Each row is a point. Each copy is the shape, with its points in the same order, turned, moved and blurred by noise. Is it also mirrored, or only turned?

Shape:
[[ 2.6  0.7 -1.5]
 [ 3.1  1.8 -0.8]
 [ 2.2 -3.3 -0.2]
 [ 3.0  0.6  5.8]
 [ 3.0 -2.7  4.4]
 [-7.3  2.2  0.4]
 [-4.4  3.4 -3.1]
 [ 1.5  0.4 -2.4]
 [ 1.5 -3.2 -1.9]]
Copy 1 (9 x 3):
[[ 1.7  1.6  3.8]
 [ 2.5  1.9  3.0]
 [ 0.3 -2.4  2.9]
 [ 6.4 -0.5 -1.2]
 [ 4.2 -4.0  0.7]
 [-4.9  2.3 -4.9]
 [-4.7  4.5  0.0]
 [-0.9  0.8  4.1]
 [-1.4 -2.1  4.3]]
Copy 1 is: mirrored
Copy 2:
[[ 4.2  0.6 -0.1]
 [ 4.6  1.4  0.4]
 [ 2.9 -3.4 -0.6]
 [ 4.6 -1.7  6.6]
 [ 3.9 -4.0  4.5]
 [-5.3  3.3  2.8]
 [-2.9  5.1 -0.1]
 [ 2.5  0.5 -0.8]
 [ 2.3 -1.8 -1.4]]
Copy 2 is: only turned

Shape:
[[ 0.9 -2.1 -2.2]
 [ 2.3  4.6 -3.9]
 [-5.6  0.7  2.3]
 [ 0.6  5.4  0.4]
 [-5.5  3.4  3.0]
 [-2.3  3.6 -2.5]
 [ 2.3  2.0  3.1]
 [-0.4 -2.9 -3.5]]
Copy 1:
[[ 1.5 -1.7 -2.7]
 [ 3.1  5.2 -2.2]
 [-4.3 -0.3  3.4]
 [ 1.9  5.0  2.4]
 [-3.9  2.1  4.8]
 [-1.4  3.9 -0.9]
 [ 3.8  0.6  3.4]
 [-0.1 -2.2 -4.0]]
Copy 1 is: only turned
Copy 2 (8 x 3):
[[ 1.3 -2.7 -0.8]
 [ 2.0  4.3 -2.8]
 [-6.0  0.7  2.7]
 [ 0.3  5.3  0.9]
 [-6.3  3.5  3.3]
 [-2.9  3.0 -1.7]
 [ 1.7  2.4  4.3]
 [-0.1 -3.5 -2.0]]
Copy 2 is: only turned

Shape (8 x 4):
[[ 5.1  4.0  2.0 -2.3]
 [ 0.7  3.1  2.6  3.9]
 [ 1.5 -4.1 -1.0  2.9]
 [ 2.8 -7.0  0.2  2.6]
 [ 2.7 -1.8 -5.4  1.2]
 [ 1.0  3.9  1.8 -1.3]
 [ 0.0 -2.7  3.3 -4.3]
 [ 2.3  1.7  3.2 -0.1]]
Copy 1 (8 x 4):
[[ 5.1  3.2  1.2 -2.2]
 [ 1.7  3.4 -0.4  4.4]
 [-1.2 -3.7  0.8  2.9]
 [ 0.1 -7.0  0.2  2.9]
 [-2.9 -2.2  4.6 -0.4]
 [ 2.0  4.1 -0.9 -0.8]
 [ 1.6 -2.1 -5.1 -2.6]
 [ 3.5  1.7 -1.3  0.7]]
Copy 1 is: mirrored
Copy 2, 8 rows:
[[ 4.2  3.3  2.2 -3.2]
 [-1.2  3.1  1.9  2.2]
 [-1.6 -5.1  0.9  0.8]
 [-2.3 -7.3  2.8 -0.5]
 [ 2.8 -4.8 -2.7  0.9]
 [ 0.8  3.9 -0.1 -1.8]
 [-2.2 -0.8  0.7 -7.0]
 [ 0.0  2.2  2.5 -1.7]]
Copy 2 is: only turned
Copy 3 (8 x 4):
[[ 6.5 -1.2  0.7 -3.9]
 [ 3.6  3.2  2.6  1.7]
 [ 3.1 -2.2 -1.2  5.8]
 [ 3.4 -6.1 -0.1  7.4]
 [ 3.5 -1.8 -6.1  3.3]
 [ 2.5  1.0  1.3 -2.7]
 [ 0.2 -5.6  2.2 -1.1]
 [ 4.3 -0.6  2.6 -1.0]]
Copy 3 is: only turned

Shape:
[[ 0.3 -2.7 -4.1  1.0 -4.8 -4.6]
 [-5.8  4.8  2.8  1.2  2.6  2.2]
 [ 2.6  3.6  4.3 -0.4  0.8  0.2]
 [-5.2  4.6 -0.5  2.8 -3.5 -5.3]
 [-3.0 -1.9 -0.5  0.1 -5.5  0.8]
 [ 0.0  1.5 -2.9 -1.8 -3.7  2.4]
 [ 1.4 -3.5 -2.4 -3.7  0.3  0.9]
 [-1.3  5.2  0.6 -3.0  2.7 -2.0]
 [-2.5  0.3 -5.2  0.1  0.8 -0.7]
 [ 3.7  0.9 -3.0 -3.1 -1.0 -3.0]
 [-3.4 -3.3  0.5  4.0  3.9  2.7]
 [-3.7  1.7 -1.0 -5.2  2.1  3.6]]
Copy 1 (12 x 6):
[[-0.2 -3.1 -1.5 -0.7 -7.5 -1.2]
 [-3.5  3.8 -0.3 -0.2  6.2 -0.7]
 [ 2.8  2.6  4.5 -0.7  2.1 -0.3]
 [-6.1  1.7  0.5  0.7 -2.7 -5.0]
 [-3.6  0.1 -0.9 -0.6 -4.0  3.7]
 [-0.1  2.1 -1.6 -4.6 -3.2  1.6]
 [ 3.3 -4.0 -1.7 -4.0 -0.8  2.6]
 [-0.3  0.5  2.2 -3.5  3.9 -4.0]
 [-0.7 -1.1 -5.1 -2.4 -1.0 -1.9]
 [ 3.4 -1.4  1.0 -4.8 -3.3 -2.3]
 [ 0.3 -1.3 -4.9  4.0  3.9  2.4]
 [-1.9 -0.3 -1.6 -6.5  4.5  1.6]]
Copy 1 is: only turned
Copy 2, 12 rows:
[[-3.1 -3.0 -3.8  0.0 -8.1 -0.4]
 [-4.0 -0.5  5.9  3.6  3.2 -3.2]
 [ 3.3  1.4  1.7  2.8  0.5 -4.4]
 [-7.1  1.2  1.9  2.7 -5.6 -5.3]
 [-2.1 -5.3  2.5  1.5 -5.7 -0.7]
 [-0.9 -6.7 -0.4  1.2 -2.0 -3.6]
 [ 1.0 -4.7 -1.8 -2.7 -1.1  0.9]
 [-2.0  0.9  1.2 -1.4  1.7 -6.0]
 [-6.1 -3.8 -1.6  0.0 -0.4 -0.6]
 [ 0.3 -2.2 -4.4 -2.4 -2.0 -3.5]
 [-3.1 -0.9  2.3  3.3  1.9  5.0]
 [-2.1 -5.5  3.3 -2.1  3.3 -2.7]]
Copy 2 is: mirrored
